Each row is a point. Each copy is the shape, with its points in the same order, turned, moved and blurred by noise. Some copies are also mirrored. Which?

Shape (6 x 2):
[[ -9 -10]
 [ 18  23]
 [ 14  18]
 [ 65 -35]
 [-14   7]
 [-41  30]]
Copy 1 (6 x 2):
[[-15   8]
 [  4 -19]
 [  6 -21]
 [-59 -62]
 [ -3  17]
 [ 25  28]]
Copy 1 is: only turned
Copy 2 (6 x 2):
[[-17  -1]
 [ 27  -9]
 [ 19  -8]
 [ 25  69]
 [ -9 -19]
 [-14 -55]]
Copy 2 is: mirrored

Shape (8 x 4):
[[-10 -50  80  28]
 [-71   4 -14 -14]
 [  7  23 -14  -8]
 [ 24  19 -22 -23]
 [ 15  19 -16  54]
 [ 21 -18 -14   5]
 [ 27  18  -7  15]
 [  9  17 -17   9]]
Copy 1, 8 rows:
[[  3  10  52  77]
 [-47  34   8 -40]
 [ 13  -4 -23 -25]
 [ 32 -21 -18 -39]
 [ 14   3 -64  27]
 [ 10 -29 -15   4]
 [ 28  -7 -34   7]
 [ 18  -2 -28 -16]]
Copy 1 is: only turned
Copy 2:
[[ -5 -75  59  38]
 [ 12   4  41 -60]
 [ 16  21 -10  -1]
 [ 27  39 -10  13]
 [ 28 -29 -43  -1]
 [ 44  -5   4  20]
 [ 22   2 -24  17]
 [ 24   7 -16   1]]
Copy 2 is: only turned
Copy 3, 8 rows:
[[ 79  70 -16   6]
 [ 27 -43  15 -16]
 [-33  10   0  -6]
 [-46   9 -28  -2]
 [-22  36  35  41]
 [-12  21 -24  31]
 [-30  31   6  13]
 [-25  15   8   9]]
Copy 3 is: only turned

Shape:
[[ 51 -14 -20 -88  -2  15  27  -1]
 [  8 -17  39   1  -4 -81  32   5]
 [ 20 -16  36 -14  10  24   6   7]
 [  3  38 -17   4   4 -90 -77 -19]
 [ 26 -26  30   8   4  -2 -39 -15]
 [ 16   0  29 -17  -8  31  21 -19]
 [ 14  -8  33 -18   8   8 -22   0]
 [  3   1  32 -10   6 -23  12   5]
 [  6  -1  11 -31 -40  11  19 -21]
 [  3  12  17   0   4   3  19   2]
 [  4  16 -31 -45 -31  13 -58  19]
 [ 10   0  35 -12 -70 -20  31  15]
 [ 28 -17 -25   5   9  -9  18  27]
 [ 52   4  32   0  -2  18  -2  17]]
Copy 1 (14 x 8):
[[ 43  22  69  -9  -9  -7  36 -43]
 [ 44 -57   2  14  40 -19 -15  34]
 [ 19   6 -14 -15   7  16  -3 -27]
 [-53 -30  62  64  48  17 -43  44]
 [-11  -4 -13  23  20  40  11  -3]
 [ 14 -11  -6  -7 -21   5  -2 -40]
 [ -6  -1   0  -3  23  19  -3 -22]
 [ 17 -21   1   0  22  -8 -22  -6]
 [  0 -30  19 -13 -27  -9  15 -23]
 [ 12  -5   0  -6  -7  -7 -30  -9]
 [-52  22  64 -22   1  20   8   2]
 [ 21 -64  15 -44 -16   2   3  17]
 [ 33  30  18   6  -7   2  -8  32]
 [ 28   2   3 -15  -1  48 -16 -16]]
Copy 1 is: mirrored
Copy 2 (14 x 8):
[[ 20  -7  54  39  27  44  21 -34]
 [  8  20  -8 -64  26  28  18  53]
 [-33  27  15   7  31   0 -11  -8]
 [ 31 -56  -7 -94 -20 -44  -4  -2]
 [-26  24  23 -25   8 -43  -4  -2]
 [-40  21  20  18  -1  18 -14  -2]
 [-32   7  18 -13  26 -14 -10 -10]
 [-17  10  -5 -27  25  14  -4  11]
 [-32  -9  24  19 -11  22  10  15]
 [-23   9 -14  -3   8  14 -15   5]
 [ -6 -71  19  20  10 -38   2 -18]
 [-22 -11  18   8  14  24   2  74]
 [ 30  19 -18  17  22  -7   9   2]
 [ -8  24  23  12  26 -13 -41   8]]
Copy 2 is: only turned
Copy 3:
[[ 48 -26   2 -46 -32 -65 -28 -42]
 [-52  54 -13 -26   4  -9 -16 -13]
 [ 34  22 -14  16 -24 -31 -23   9]
 [-45   0  55 -64  13  12  21  73]
 [ 19  23   3   7  17 -35  -9  47]
 [ 19   2   1  33 -28 -46 -13  -6]
 [ 25  18   8   4 -17 -27 -24  32]
 [ -6  28  -3  -5 -21 -12 -16   4]
 [ -5 -20  14  19 -11 -44 -34 -14]
 [  0   4  -5  14 -28  -9  -2   1]
 [ 26 -60  26 -29 -13 -11 -42  48]
 [-50  -8 -28  10 -16 -33 -57  -6]
 [ 18 -12 -37 -23   0  -2   7  -3]
 [ 18   7 -36   5 -31 -44  -8  32]]
Copy 3 is: mirrored
Copy 4, 14 rows:
[[-17   3 -71 -36  12 -20  25  51]
 [-41   7  -2 -15 -95  17  18  13]
 [ -3 -18   7 -26   2  31  38  27]
 [ 42   8   2  30 -87 -46  27 -63]
 [ 11 -40  21 -22 -22  -1  40  -9]
 [ -5   1 -18 -41  15  33  17  -6]
 [ -1 -14   4 -11  -7   9  57  -1]
 [-14   6   0 -17 -35  18  33   2]
 [-38   1 -15 -29  11   9  11 -18]
 [  1  18   1 -23 -11  26   9   9]
 [  6   5 -13  28  31 -57  25 -18]
 [-62  -1  -8  10 -23  33  -9  -3]
 [  9  -9   1 -20 -25 -16 -15  49]
 [ 21 -36 -13   0  -6  31  19  21]]
Copy 4 is: mirrored

Shape (14 x 11):
[[ 10  18 -25  31 -16 -55 -26  53  51 -11   5]
 [ -9   1  -1 -18 -40  33  13  84 -21 -43  58]
 [ -3 -25   2  21   0   2 -13 -13  53 -18 -33]
 [ 10  -1  12  25  16  31  13 -29 -14  20   3]
 [ 35  -4   3  20   0 -21 -18 -29  -2 -17  -8]
 [ 14  37 -16 -61 -35  18  46  36 -19 -13  31]
 [ 12 -31  -1  -7  38  10 -23  11  -5   8 -16]
 [-24  49  -3 -14 -29 -20 -40  53  18 -57  10]
 [ -5  -9   1 -20  -3   9   0 -22   4  18  35]
 [ 17   3  43  18  38  16 -35 -14  29  17  -6]
 [ 53 -20  20  15  21 -16  -3 -11  44  -8  -5]
 [-10   7  39 -11   0  14  31  14 -25  12 -12]
 [-10  13  11 -34  20  -5  69   7 -28 -22  44]
 [ 28   3 -22  41  42  17 -25  15  44 -15  -9]]
Copy 1 (14 x 11):
[[-63  -2  -1 -34 -33  49 -20  -4  12 -64  -1]
 [-32  -8 -95 -11   3  29 -15 -41   8  12 -62]
 [ -7  -3  26   4 -48 -11 -36 -28  -5 -19  27]
 [ -8   3   8  11 -30 -39  47 -22   4  18  11]
 [-11 -18  17 -32  -7 -22  19 -23   5 -23  36]
 [ -7 -31 -75  21  19  -2  25   4 -16 -28 -62]
 [-28  18  20   5   4  -8   6 -33 -34  10  16]
 [-43 -38 -55 -37 -15  39 -39  28 -10 -12  -4]
 [ 20  21 -32   4 -19  -6  31 -12 -16 -13   3]
 [-21 -12  23  -2 -53   8  34 -33 -31  19  43]
 [-17 -24  24  -4 -26   5  20 -58 -15 -41  37]
 [  3 -24  -1  27  -5   7  26  -8   5  32 -27]
 [  2 -16 -63  58  30   4  41  -6  23  -7  -4]
 [-72  -1   8  -2 -47 -18  -5 -40 -15 -21  33]]
Copy 1 is: mirrored
Copy 2:
[[-35   9   3  16  18  46  16  31  29 -31  -3]
 [ 31  24 -47  73  -2 -16 -38  28 -45  -8  -1]
 [ -8   3  34 -11   7  39  36 -12 -26  14  42]
 [ 25 -12  10 -45 -13 -27   1 -10 -11  35  33]
 [  3  18  27 -41  27   7  17   8  -7  35  -3]
 [-25   6 -28  49 -15 -59 -30   6 -39  26 -29]
 [ 15  -2 -29 -30  24  -2  46 -11 -25   8  24]
 [-20  66 -22  48  14  32 -16 -13   4 -13  -4]
 [ 11  23  13 -16 -12 -49  18  -3 -28  -2  12]
 [  1  23  -8 -57 -26  18  37  -7  -8  22  40]
 [ -3   3  17 -36 -11  34  51  29 -22  36   5]
 [ 11 -11 -22 -18 -25 -12 -19 -38 -41  14  -3]
 [ 37  -9 -16  30 -36 -52   8 -25 -19  29 -49]
 [ -2   2 -12  -9   6  29  44  25  17  31  53]]
Copy 2 is: mirrored
Copy 3:
[[ 35  10  10 -14 -55 -21 -39  50  21  46  45]
 [ 23  55  23 -58  14  40 -38 -29  -2  33 -15]
 [ 12  -9  14  31 -34 -54  10   8 -16  37  21]
 [-22 -17  -2   7  12 -29  10  16   8  -5 -16]
 [ 22 -19 -14   5  -8 -43  -2  16  15 -22  27]
 [-38  83  -8 -45  13  -2 -45 -32  17   6   7]
 [ -3 -31  -4 -15 -41 -36  -1 -11  18   8 -18]
 [ 29  30  13 -44 -38  28 -12 -10   8  45  76]
 [-29 -18  -7 -21   4 -17 -30   1 -23  -5  -1]
 [-11 -66  -7   2   2 -44   8  15  30  30  14]
 [ 15 -23  11  21  -4 -75 -29  12  35  12  24]
 [-40  10  -3  17   4  11  -8 -21  24   7 -10]
 [-40  29  41  -7   9   7 -48 -23  24 -30   3]
 [ 14 -18  34 -29 -41 -64  19  24  22  32   6]]
Copy 3 is: only turned
